Rows are points. The window is the flat piece filled in between its corners: a triangle in 3 columns, a solid with four corners in 4, and so on. A path goes straight from each point to the next, and from the last back to the first. After which points does the path pass through the window?

Window (4 x 4):
27,-11,49,5
-4,-5,-26,-27
14,22,-58,-34
5,5,0,15
Path:
(1): 32,-35,34,25
(2): 5,1,60,8
(3): -4,24,23,13
(4): 15,-8,-13,8
(5): 24,-22,-16,5
(6): 4,18,39,-29
(7): 5,20,-31,-31
(8): 11,-5,-39,-21
Through the window after points: 3, 5, 7

Window (6 x 6):
-3,-57,39,-44,-33,-3
7,2,-39,19,-22,-2
32,4,16,15,35,-2
-8,29,11,10,36,-12
9,-13,20,-13,-55,13
2,2,14,51,38,7
Path:
(1): 20,-3,32,41,3,-14
(2): -13,-4,-2,16,25,27
(3): 5,-2,-14,-3,17,30
(4): 23,3,-4,25,-1,-19
(5): 5,0,19,50,30,-8
(6): 3,-1,8,27,24,19
(7): -1,8,-8,12,60,33
(8): 5,3,20,53,26,-17
(9): 9,-4,31,33,12,-30
(10): 12,-7,1,3,26,31
(11): 3,11,-9,15,13,14
(12): 21,13,22,31,-10,-29
(13): 17,7,15,21,0,-12
(14): 11,9,-7,14,13,22
(15): -6,8,15,-12,19,27
(16): 11,3,15,14,2,-22
Through the window after points: 1, 3, 5, 9, 15

Window (8 x 8):
11,-24,9,-23,-36,-3,-21,26
-7,-8,16,-30,14,60,29,-4
-1,-12,-39,-46,1,-3,-24,11
6,-27,-13,21,13,24,-26,7
23,-7,-24,-14,-33,-20,31,-16
13,-1,0,8,6,-23,-10,-12
18,-5,10,26,-13,38,-31,2
-20,9,16,11,-20,-11,31,-27
Path:
(1): 5,-22,6,-10,-12,0,-4,-44
(2): 8,-10,-2,0,-8,-5,-5,-20
(3): 1,8,-3,6,-7,-16,21,6
(4): 10,3,-8,-23,-19,-3,-9,47
(5): 3,-18,-3,-16,-20,-2,-5,-7
(6): 4,-22,-5,-10,-23,-6,-7,-14
(7): 2,11,-15,5,-2,-5,5,9
(8): -14,9,-6,-15,-10,-4,37,20
Through the window after points: 2, 4

Window (9 x 9):
29,-27,60,13,-12,-37,34,19,-13
-29,-27,-15,26,-41,-4,-13,-28,-9
-4,-18,-14,43,32,0,-21,15,37
22,27,-8,6,-15,8,-4,-19,0
-15,-20,6,-18,-10,-6,48,-5,-15
12,33,-19,25,18,-11,-7,7,-21
-10,8,11,6,2,11,-14,24,28
-11,3,-9,-29,10,2,-5,-17,-7
12,4,-21,-16,-7,-2,-1,10,-5
Path:
(1): -20,-1,-5,-3,-22,-31,19,-18,-1
(2): -4,1,8,-2,-3,-17,7,-7,2
(3): 6,-9,-3,16,14,15,-5,1,-18
(4): 13,-3,-2,19,7,30,10,6,-19
(5): 3,4,0,6,-7,-24,-1,-9,19
(6): -10,-8,6,0,-7,-28,11,5,8
(7): -9,-21,4,14,6,19,-11,3,-7
(8): 13,-17,15,14,0,54,12,28,13
(9): -17,14,-1,-2,-2,-47,-13,-1,11
(10): 11,11,2,5,-10,-17,5,-10,16
(11): 18,10,1,10,-8,16,-2,-5,-19
(12): 5,-3,4,-5,-6,3,10,5,-24
(13): 9,13,-3,-4,-7,-21,14,-4,-7
(14): 8,15,-10,-3,5,-29,-7,0,15
(15): 11,13,5,9,7,34,6,16,-17
(16): -8,-25,1,7,-12,13,10,-4,-12
Through the window after points: 4, 8, 10, 16

Window (11 x 11):
-1,28,-6,-25,-3,8,5,3,-29,20,-11
17,-11,-17,-16,-1,8,13,20,-3,28,-18
-50,-33,-28,-14,5,-14,-11,-17,-8,-13,34
17,-13,59,-12,-26,-22,-10,-7,29,-18,-43
-51,0,-18,2,-5,8,-23,27,16,-3,23
54,-8,-17,-47,-16,42,2,-4,-23,-49,-32
-6,20,-33,1,-17,-16,-7,17,-18,14,-19
5,28,-35,-3,8,-4,26,-10,-1,17,-2
9,-4,-28,-13,60,-32,-16,-20,0,17,28
-53,-18,28,13,-6,-9,-3,24,-6,-49,-12
5,-9,-33,-19,5,37,-10,-25,-21,-9,-32
Path:
(1): -1,3,-16,7,8,2,-3,0,-6,8,9
(2): 9,-17,-11,20,-6,30,-2,-20,-26,21,9
(3): -3,9,-28,-45,2,-7,-1,21,2,-13,-36
(4): -26,-8,-25,-21,6,2,2,3,10,-8,-11
(5): -7,-13,3,0,4,4,-19,-16,-21,-4,30
(6): -1,1,0,22,-11,2,-32,6,-22,14,-4
(7): -27,12,-58,-45,1,-25,34,8,4,-13,-14
(8): -33,15,-23,-22,7,-14,3,20,7,-7,-38
(9): 1,1,-3,3,-18,-9,-9,6,-12,0,-10
(10): 10,7,-10,-2,24,-11,-12,-14,-13,13,21
(11): -15,-9,-34,-33,37,-20,-2,-5,4,3,-3
(12): -23,9,-26,-36,24,-23,8,16,7,-5,-30
(13): -2,-6,-32,-7,1,18,-6,-9,-26,2,20
(14): 8,-7,17,8,-14,22,-5,2,-11,-19,6
(15): -17,7,-44,-43,7,-22,2,22,9,-2,-16
(16): -34,7,-32,-52,20,-24,-3,-6,6,-2,0
Through the window after points: 2, 6, 8, 10, 16

Window (12 x 12):
20,8,13,-36,-5,18,-9,-33,9,7,8,-23
13,-8,0,1,-29,9,-5,10,5,-30,13,28
-12,33,24,-25,16,33,15,-29,45,27,-4,5
-17,-22,-29,-48,-11,8,57,-7,-8,3,13,37
6,-27,7,13,-28,1,-4,10,-7,24,8,12
8,-41,34,-4,26,2,39,5,7,16,25,15
42,-3,27,2,-2,-5,25,14,-5,19,-6,16
9,36,-1,-22,31,30,0,-2,4,19,11,-23
11,-12,-5,16,0,-28,3,-6,-17,-11,-11,22
21,-32,-5,6,-21,17,-21,2,-39,-19,-19,42
-18,36,32,-39,14,31,14,-8,24,9,-16,-41
-12,34,10,-26,-14,28,7,-30,-28,-6,17,0
Path:
(1): 1,9,28,-28,3,-5,-12,-4,-7,11,12,25
(2): 5,-3,-13,2,-19,39,30,1,18,-27,-9,-18
(3): 25,-16,-10,-1,-14,22,48,-20,17,4,-15,-2
(4): -2,-6,22,-12,5,-5,-30,4,-27,0,24,36
(5): -4,2,10,-33,-8,-10,-4,5,6,-11,8,27
(6): 12,1,-25,-5,-22,45,35,-19,-17,5,-6,-1
(7): 12,-2,3,-5,-18,17,16,-12,2,1,-5,3
(8): 5,-4,32,-27,20,2,-12,3,7,31,23,12
(9): -24,-16,-2,-42,14,-3,8,0,-10,34,12,60
(10): 12,-14,-11,-11,-25,19,35,-6,-7,-15,2,-1
(11): 18,8,3,-5,-9,35,55,-4,-1,6,-12,-16
(12): -12,-10,0,-38,1,2,8,-13,1,5,13,25
(13): -10,7,28,-45,6,21,-22,11,7,20,5,10
(14): 13,9,3,10,13,15,41,-20,13,4,6,-9
(15): 17,-10,-14,23,-8,25,14,-25,3,7,2,-16
(16): 0,-3,28,-31,-1,-6,-1,6,-3,8,4,41
Through the window after points: 1, 7, 9, 11, 13

Window (14 x 14):
-21,41,6,2,-26,-6,-5,21,6,31,0,6,30,-2
-10,38,44,-1,-16,9,8,16,21,15,26,-19,46,-27
21,-20,-9,-14,11,-4,-1,25,-6,0,31,23,3,-15
-13,8,29,-1,-31,2,-24,2,30,-7,21,5,-13,4
8,-9,43,-10,-55,-34,6,-19,11,-5,1,-21,28,-24
21,14,9,1,36,10,22,-16,13,13,2,6,-7,-18
-31,0,14,-3,4,15,10,18,-5,1,-9,-4,11,-30
-10,-19,-4,-16,19,50,28,30,10,31,2,5,-23,23
-14,-25,-6,37,16,3,11,22,15,9,-12,18,24,2
-2,-14,18,10,-7,1,-8,-1,-10,22,0,-34,-31,-9
6,-13,15,19,-35,24,-21,-22,6,-19,-18,-26,4,12
-8,-12,7,1,-13,19,10,10,-9,22,32,24,0,-22
-17,-20,11,8,12,26,-26,-5,14,20,-18,5,14,17
-7,23,26,9,17,0,-13,5,-15,-9,36,33,5,22
Path:
(1): -18,-31,-26,-6,8,11,-11,-6,32,0,17,-25,6,14
(2): 9,27,60,14,-37,8,1,9,-10,12,-11,10,3,-26
(3): -5,-1,25,13,-3,16,5,29,3,6,-7,15,-21,-4
(4): -10,-18,-13,-9,2,20,-3,-18,3,12,14,-7,17,18
(5): -10,11,8,1,8,11,4,-4,3,14,22,-9,9,9
(6): 5,-10,14,3,-1,16,6,17,1,9,-7,18,-1,-8
(7): 1,6,18,7,-15,14,-4,12,-2,3,-5,2,-4,-14
(8): -13,-8,10,1,13,12,8,-19,17,2,3,-15,20,-2
(9): -20,-5,1,8,4,10,-9,4,7,16,24,5,11,2
(10): 6,-1,14,-1,9,21,4,17,2,7,-1,13,-5,5
(11): 10,-10,28,19,-12,-4,-20,23,-5,-2,-17,14,-3,-26
(12): -6,-10,8,-5,2,11,11,-4,10,10,22,-10,2,1
Through the window after points: 7

Window (14 x 14):
15,25,39,-11,54,3,60,-9,-34,-33,-18,26,-17,-24
20,12,-10,0,-31,-12,-17,-22,-22,29,6,-9,15,12
-10,28,9,5,1,-6,-1,-11,8,13,8,20,-4,21
-2,-2,24,5,-12,38,27,24,-19,33,11,-1,-26,-24
-9,-22,6,-5,-15,-5,-7,4,-22,31,7,-29,-21,15
-20,-6,2,-23,-10,29,2,15,19,13,11,-12,14,12
-5,5,-7,0,-28,8,20,-20,5,7,-16,17,-18,14
10,-4,12,-21,-13,-7,14,0,23,22,9,-18,-15,-4
-11,-2,19,9,-26,-13,4,11,29,3,-12,-18,6,-7
27,2,-19,7,15,-10,7,-7,7,-22,4,-22,-15,-16
23,11,0,-19,-2,-12,-9,0,-13,-25,7,11,-13,3
29,10,-21,-14,12,-17,-18,10,1,-2,-23,-8,-4,5
-1,28,10,-23,-1,43,-28,-16,24,-8,-4,-8,-6,-6
-3,-8,11,4,-6,-10,-22,-28,19,21,3,18,16,-28
Path:
(1): -8,3,-5,-9,-8,-10,6,-21,-13,5,-4,-7,-3,-11
(2): 31,6,17,12,-6,30,-20,28,27,15,5,10,-6,33
(3): 49,4,8,6,-16,16,22,-3,9,-16,0,28,-17,34
(4): -30,21,14,-6,12,-8,0,-6,-5,21,3,-2,-2,-16
(5): -27,16,-10,-18,-3,-16,20,-26,-1,21,-19,6,-9,-28
(6): 38,12,26,11,25,11,9,10,-6,-28,14,5,-10,21
(7): 18,5,5,-6,7,8,7,-5,13,-4,-1,4,-1,-1
(8): -21,32,4,-12,-13,-7,3,-8,-23,0,-8,-9,-24,-17
(9): -14,21,-8,-23,-19,5,-4,-10,-2,-9,21,13,-23,-44
(10): 17,-16,20,15,0,4,11,-5,19,27,-21,-21,15,47
(11): 34,-1,23,14,6,7,-22,-23,7,7,-22,-9,-1,13
(12): -14,15,-3,-17,-9,-3,1,-6,9,1,7,5,0,-9
Through the window after points: 3, 5

Window (14 x 14):
47,37,-21,-29,-17,-9,27,-11,3,-18,-14,-36,22,3
9,15,15,-24,4,11,3,-22,-25,33,9,48,-29,-15
-22,-25,-19,-18,8,-2,13,-4,5,3,25,16,36,-15
11,12,13,-26,4,14,-56,-3,16,23,15,30,-24,-18
28,-34,-10,-25,-7,-32,11,-9,4,-4,-24,-16,-11,-37
20,11,42,28,-12,23,13,39,1,-8,-13,-3,-7,5
19,-18,21,-27,-25,16,2,4,-23,-6,10,-30,13,20
29,-9,-16,8,-42,5,-5,20,0,17,5,-8,5,8
6,-3,31,-33,-2,17,-19,-2,-19,-18,-7,60,-8,-19
22,17,8,19,15,5,-40,-45,-29,-9,-25,18,-6,-26
21,21,10,-60,-29,-42,-15,-57,9,13,1,8,-7,20
13,14,6,-14,-2,-43,-15,19,-14,22,10,20,-19,-15
54,23,28,-7,-17,-15,-27,7,7,26,-25,-15,24,0
-33,-7,24,-16,-12,26,-34,6,-32,15,-31,8,15,30
Path:
(1): 29,-13,3,-14,8,-19,-16,1,1,-11,-23,27,2,23
(2): -3,11,18,-24,-29,9,-7,12,-10,29,13,-8,-2,-25
(3): 16,20,29,-7,-31,-6,-13,8,4,9,-11,-11,3,-36
(4): 36,2,12,-9,2,3,-12,-5,-12,8,-10,4,8,25
(5): 18,2,9,-14,7,2,-13,6,-11,4,-3,24,-11,0
(6): 1,15,42,-20,-41,2,2,-6,-13,6,-2,23,0,-30
(7): 5,13,26,-5,-12,12,-16,-1,-17,-11,-4,19,-7,-21
(8): 38,-18,1,-17,19,-9,-6,-7,2,14,-20,30,2,18
(9): 16,-15,6,-25,19,-10,-7,2,-11,5,-4,35,8,14
(10): -14,9,-5,-10,-33,15,7,-16,1,13,21,-3,5,-41
(11): 7,13,26,-16,-20,8,-14,-18,-21,-5,-6,12,-6,-34
(12): 21,5,-13,3,25,-6,-29,-25,-11,21,-22,16,1,37
Through the window after points: 3, 5, 7, 9, 11

Window (14 x 14):
-37,-6,4,26,21,13,23,-35,-44,-21,36,35,7,10
-19,24,-9,-32,-14,24,-10,0,-10,14,-36,-9,-34,16
-25,-19,10,-25,10,1,-6,0,-13,15,-26,-42,-31,-4
-21,4,1,2,18,22,10,-33,38,-28,7,29,29,4
-5,4,23,9,2,2,36,-23,-15,-55,9,17,28,21
-10,18,13,30,3,-2,-11,0,-10,22,-21,4,-25,18
-38,31,11,15,-1,12,12,22,-1,-21,29,-6,-24,-34
11,15,-5,6,-5,-3,26,-25,-18,10,15,8,41,16
-25,1,0,3,8,-10,60,-27,2,-11,-3,31,17,17
-5,-31,9,5,-14,38,47,-24,12,-16,1,25,20,16
-41,22,38,7,-3,22,17,-38,-9,-26,2,-2,-10,-55
20,-6,-9,-20,-13,-23,-7,7,-12,12,-9,19,-37,6
0,7,-22,-3,-19,-12,-12,38,-14,2,-39,15,6,-18
11,30,-1,-10,28,19,0,18,-18,12,-36,-17,-33,-29
Path:
(1): -12,5,42,1,14,22,-6,34,32,21,37,42,-19,3
(2): -16,14,23,-17,-6,13,17,3,-19,6,-8,22,10,-4
(3): -14,8,-5,12,0,4,10,-10,-14,-8,3,-7,-18,-2
(4): -1,-12,-10,12,-8,5,19,-26,-15,0,-10,12,-11,-4
(5): -30,31,22,-21,17,12,-3,22,10,0,15,13,14,18
(6): -15,9,30,4,3,10,16,-10,-11,4,-8,11,-6,-1
(7): -18,19,-28,3,-6,3,-1,-13,-3,-14,-9,-3,-17,-5
(8): -32,2,-31,14,-2,1,23,-19,-7,-14,8,-4,-20,-17
(9): -1,20,20,-6,6,16,11,-2,-11,-5,-15,14,2,3
(10): -17,14,9,-11,4,9,8,16,-15,1,-29,12,-5,-5
(11): -5,-22,-41,11,-25,-14,0,-35,13,-11,17,-14,-2,3
(12): -10,3,-14,30,-24,6,13,-18,-18,-26,-7,-12,-13,-4
(13): -20,8,17,-9,13,15,9,-1,2,7,-12,19,-8,4
(14): -17,8,24,-4,7,13,23,-12,-9,-8,3,23,1,5
(15): -9,1,-12,16,-5,-3,21,-31,-3,-22,-2,-21,-12,-4
(16): -24,15,-22,6,-13,0,34,-25,-28,-35,-16,-20,-1,-16
Through the window after points: 6, 10, 16
